Each row of a before or after table is a point. The points were changed in one or more steps. Then noise was added and the rows were shuffled. The steps act on columns, c1 being the first. What was done? A step turns or swaps two columns, mirrors them in a line or flattens them onto one, adds a multiple of one to another, or multiplies or shifts one. Angles are multiples of 10 degrees, from the lower column toward the higher: turns from -170 to 170, lines from 10 to 170 but not 90. Use the fewest steps. Two steps may share a column if one is a turn and the other turns, adds or multiplies; they go together, in the order done. Otherwise the lowest column goes first.

Before:
|  -6 |  25 |
|   3 |  -3 |
|  16 | -36 |
|  51 |   4 |
|  -6 |  26 |
|   7 |  26 |
|  67 | -77 |
| -24 |  46 |
|  35 |   6 |
| -31 |  42 |
| -34 |  56 |
After:
| -26 | -29 |
| -27 |  19 |
|  13 |  19 |
|  11 |  21 |
|  -1 |  29 |
|  38 |  38 |
|  44 |  25 |
| -89 | -50 |
|  48 |  39 |
|  -5 |  -2 |
| -46 |  21 |
Steps: mirror c1 and c2 in the line at 80 degrees

Before:
|  46 |   4 |   5 | -37 | -57 |  39 |  32 | -17 |
| -10 |  20 |   7 |  22 |  87 |  34 |  14 |  -4 |
|  -8 | -17 |  -2 |  55 |  35 |  45 |   1 | -19 |
|  24 | -39 |  24 | -24 | -23 | -40 |  -1 | -40 |
|  -4 |  20 |  48 |   5 |  -5 |   7 |  58 |   0 |
|  27 |  12 | -36 |  77 |  51 |  22 |  55 | -10 |
|  18 | -28 |  -6 |  -2 | -16 |  32 | -53 |  54 |
|  40 |  61 |  -8 |   5 | -50 |  54 | -19 |   7 |
After:
| -10 | -16 |   0 |  53 |  35 |  50 | -84 |  11 |
|  18 | -28 |   7 |  -4 | -16 |  33 | -49 |  85 |
| -14 |  19 |  -8 |  20 |  86 |  33 | -19 |  30 |
|  52 |   8 |  -1 | -33 | -55 |  37 |  89 |  11 |
|  27 | -42 | -22 | -22 | -23 | -40 |  39 | -11 |
|  -3 |  25 | -47 |   7 |  -8 |   9 |  52 |  28 |
|  26 |  11 |  32 |  76 |  49 |  21 | -59 |  23 |
|  39 |  61 |   9 |   8 | -49 |  54 | -25 |  38 |
Steps: multiply c3 by -1; add -1.5 times c4 to c7; shift c8 by 30

Before (14 x 12):
|    2 |   44 |   -2 |  -25 |  -23 |   15 |   79 |   31 |  -35 |   -1 |  -11 |   16 |
|  -46 |    1 |   10 |  -58 |  -38 |   10 |    3 |  -16 |  -27 |    9 |    5 |   24 |
|    1 |  -14 |   54 |   48 |  -18 |   21 |  -38 |  -14 |   53 |   -8 |  -15 |  -17 |
|   23 |   10 |   25 |  -20 |    9 |  -34 |    8 |    2 |  -37 |    7 |   19 |   54 |
|  -26 |   -8 |   50 |    5 |   30 |  -35 |   -7 |  -10 |   36 |  -49 |  -21 |  -66 |
|  -37 |  -36 |   26 |   45 |   40 |  -13 |  -49 |   -9 |   35 |   16 |  -92 |    9 |
|  -24 |  -75 |   58 |   37 |   -4 |   -6 |   15 |   27 |    2 |  -24 |   -6 |  -45 |
|   22 |   15 |   51 |  -84 |  -27 |    4 |   10 |   37 |    3 |   25 |  -31 |   43 |
|   -2 |  -86 |   10 |   30 |   20 |  -12 |   -2 |  -33 |   84 |  -34 |  -38 |  -17 |
|   17 |   11 |   14 |  -63 |   29 |   31 |   25 |    8 |  -44 |   61 |    2 |    1 |
|   21 |  -40 |  -31 |   36 |    7 |  -19 | -102 |   -7 |   52 |   20 |  -72 |  -31 |
|  -26 |  -56 |   -2 |   33 |    5 |  -43 |  -57 |   34 |   66 |    4 |  -39 |  -22 |
|  -23 |  -48 |   22 |   24 |   36 |   28 |  -42 |   30 |   43 |  -73 |  -17 |  -13 |
|   25 |   -4 |   31 |  -52 |  -26 |    5 |   30 |    0 |  -73 |  -20 |  -35 |   10 |
After, 14 rows:
|   15 |   31 |   58 |  -33 |  -13 |    1 |   13 |    1 |  -24 |  -79 |  -28 |   35 |
|  -11 |  -24 |   84 |   58 |   51 |  -36 |    9 |  -13 |   76 |   51 |  -61 |   -3 |
|   -5 |  -52 |  117 |   49 |    6 |  -23 |  -22 |   52 |    5 |  -18 |   -4 |    1 |
|    5 |   10 |  111 | -109 |  -19 |   23 |   25 |  -18 |   17 |   -4 |  -25 |   55 |
|   28 |  -33 |   82 |   33 |   44 |  -25 |  -80 |   26 |   45 |   27 |    8 |   20 |
|  -13 |  -57 |   70 |   41 |   29 |   -2 |  -33 |   -1 |   92 |   -5 |    8 |  -38 |
|  -37 |   -7 |  109 |    7 |   38 |  -26 |  -51 |   52 |   41 |   -3 |    1 |  -40 |
|   30 |    9 |   74 |  -79 |   36 |   17 |   65 |    1 |  -40 |  -14 |  -18 |    7 |
|    5 |   -5 |   93 |  -66 |  -18 |   27 |  -14 |   -9 |  -46 |  -32 |  -66 |    6 |
|  -33 |    8 |   85 |  -26 |   19 |   23 |    6 |  -45 |  -40 |   -7 |   -1 |   29 |
|   22 |  -11 |  113 |   62 |   -8 |    0 |  -16 |    7 |   55 |   38 |   15 |  -22 |
|    9 |    0 |   69 |  -75 |  -28 |  -48 |    9 |  -26 |  -26 |   -1 |   -8 |   -1 |
|  -42 |  -40 |   57 |   43 |   14 |  -26 |   -7 |   36 |   78 |   56 |   -2 |   18 |
|  -19 |  -27 |   28 |   47 |   15 |   21 |    1 |   24 |   82 |  105 |  -37 |  -22 |
Steps: swap c1 and c6; multiply c2 by 0.7; shift c3 by 60; multiply c4 by 1.3; shift c5 by 10; turn c7 and c10 by -80 degrees; turn c8 and c12 by 60 degrees; turn c9 and c11 by 30 degrees

Before (13 x 24):
|  -7 |   4 | -10 |  -2 |  -2 |   8 | -18 |  11 |   5 |   6 |   6 |  16 |   5 |   8 |   6 |   5 |  11 |   8 | -11 |  10 | -17 |  14 |  -2 | -33 |
|   7 | -12 |  -2 |  11 |  -3 |  -8 |  15 |  13 |   3 |   2 |   9 |  -4 | -13 |   0 | -11 |  15 |  -8 | -12 |  -4 |  18 | -21 |  18 |   3 |   0 |
| -53 | -14 | -11 |  -5 |  -1 |   3 |   6 |   5 | -46 |  -2 |   7 |   0 | -11 |  23 |  -7 |  19 |  -2 |   3 |  -9 |   9 |  -8 | -15 |  19 |  12 |
|  11 | -13 |   1 |  19 | -11 |   3 |   0 |   3 |  -9 |   4 |   9 |   2 | -85 |  -9 |   8 |   9 |   7 |   0 | -12 |  -9 | -13 |   3 |  28 | -50 |
|   0 |   1 |  -6 |  -2 | -12 | -15 |  -2 |  11 |  -3 |   7 | -14 |   1 |  -9 |  32 |   2 |  17 |  21 |  -2 |  -1 |   8 |  15 |   0 |  16 |   9 |
|   3 | -12 |  -4 | -12 |  -7 |   7 | -11 |   4 |   2 |  -4 |   3 |   0 |   2 | -17 | -22 |  10 |  -4 |   3 |  -8 |  17 |  15 | -11 |   4 |   3 |
|   9 |  -4 |  -5 |   8 |  -3 |   9 | -14 |   6 | -40 |  -2 |   3 |  20 |  -4 |   7 |   5 |  15 |   1 |  11 |  -3 |   5 |   3 |  15 |  27 |   7 |
|  11 | -14 | -11 |   8 |  -1 |  -5 | -14 |  17 |   6 |  -4 | -11 |  15 |   6 | -15 | -10 |   6 |  15 | -13 |   6 |  -7 |   9 |  14 |  -3 |  -1 |
|  -8 |  12 |   1 |  -4 |  -6 |   8 |   4 |   3 | -11 |  -3 |   5 |  -1 |   8 |  -4 |   3 |  20 |  -1 | -14 |   2 |   4 |   9 |  14 |  -4 |   5 |
|  10 |  -4 | -13 |  -7 |  -2 |   5 |  23 |  15 |   3 |  -1 |   6 |   6 |   8 |  32 | -23 |  11 |  26 | -15 |   4 |  11 |   6 |  14 |   3 |  -1 |
|  -3 |   1 |  17 | -11 |  -8 |   5 | -15 |   7 |   5 |  -2 |   6 |  11 |   2 |  -3 |   1 |   3 |  26 |   3 |  -7 |  -4 |  -4 |  19 |  -4 |  14 |
|   8 |  -2 |  -5 |  33 | -19 |   8 | -11 |  16 |  -9 |  20 |   8 |   6 |   9 | -11 |   5 |  22 |  -3 | -10 | -13 |   7 |   6 | -16 |  20 |  12 |
|  -7 |   4 |  -9 |  -7 |  -3 |   8 |  -4 |  11 |  -6 |   1 |  -7 |   1 |  -7 |   0 |   2 | -57 |  -6 |   7 |  21 | -17 |  10 |   7 |  -5 |   7 |
After:
|   4 | -13 |  -4 | -12 |  -8 |   6 | -11 |   4 |  21 | -11 |   3 |  13 |   0 | -28 |  -7 |  10 |  -2 |  22 |  -7 |  11 |  -7 |  -8 |   5 |   3 |
|  -1 |   0 |  -6 |  -4 | -13 | -17 |  -2 |  11 |  16 |   5 | -14 |  14 |  -8 |  14 |  -3 |  17 |  20 |  -1 |   0 |  23 |  -7 |   0 |  16 |   8 |
|   8 | -11 |  -2 |  12 |  -2 |  -7 |  14 |  14 |  22 |  -4 |   9 | -20 | -12 |  -5 |  -9 |  15 |  -7 |   6 |  -5 |  37 |   7 |  21 |   3 |   0 |
|  -4 |   1 |  19 | -11 |  -8 |   5 | -15 |   7 |  23 |   0 |   5 |   0 |   1 | -15 |   9 |   6 |  26 |   0 |  -7 |  -8 |  12 |  17 |  -3 |  14 |
|  -7 |   3 |  -9 |  -1 |  -2 |   8 | -18 |  12 |  26 |   2 |   5 |  -9 |   6 |   4 |  13 |   5 |   9 |  -3 | -12 |   4 |  23 |   9 |  -1 | -33 |
|  10 |  -2 |  -4 |  34 | -20 |   8 | -11 |  16 |  11 |  16 |   7 |  10 |   8 | -39 | -14 |  23 |  -3 |  -8 | -12 |   0 |   3 | -12 |  20 |  12 |
|  -9 |   4 |  -8 |  -6 |  -3 |   9 |  -6 |  12 |  15 |   7 |  -7 |   8 |  -8 |  -2 |   8 | -56 |  -7 |   1 |  22 |  -5 |  -4 |   5 |  -6 |   7 |
| -53 | -15 | -11 |  -6 |  -4 |   3 |   6 |   4 | -26 |  -4 |   7 |  -7 | -11 |  21 |  -4 |  20 |  -1 |   7 |  -9 |  23 |   4 | -14 |  19 |  10 |
|  -7 |  12 |   0 |  -5 |  -6 |   9 |   2 |   3 |  10 |  -3 |   5 |   6 |   7 | -14 |  -7 |  21 |   1 | -10 |   2 |  -9 |  -4 |  16 |  -5 |   4 |
|   9 |  -5 | -13 |  -8 |  -2 |   5 |  23 |  15 |  23 |  -4 |   6 |   8 |   7 |  28 | -16 |  13 |  27 |  17 |   4 |  -2 |   2 |  21 |   3 |   1 |
|  10 |  -4 |  -6 |   8 |  -3 |  11 | -15 |   5 | -20 |  -2 |   3 |  14 |  -4 |   2 |  19 |  16 |   2 |   0 |  -3 |  10 |  14 |  10 |  27 |   7 |
|  12 | -11 |   1 |  20 | -10 |   5 |  -1 |   3 |  11 |   7 |   9 | -13 | -85 | -28 |   4 |  10 |   7 |  -7 | -11 | 120 |  11 |   2 |  26 | -48 |
|   9 | -14 | -11 |   9 |   0 |  -5 | -13 |  16 |  26 |   0 |  -9 |  14 |   5 | -18 | -10 |   5 |  15 |   5 |   7 | -17 |   9 |  19 |  -2 |  -1 |
Steps: add 1.5 times c5 to c14; shift c9 by 20; turn c10 and c20 by 20 degrees; add -1.5 times c13 to c20; mirror c12 and c21 in the line at 30 degrees; turn c15 and c18 by -70 degrees; turn c15 and c22 by -20 degrees
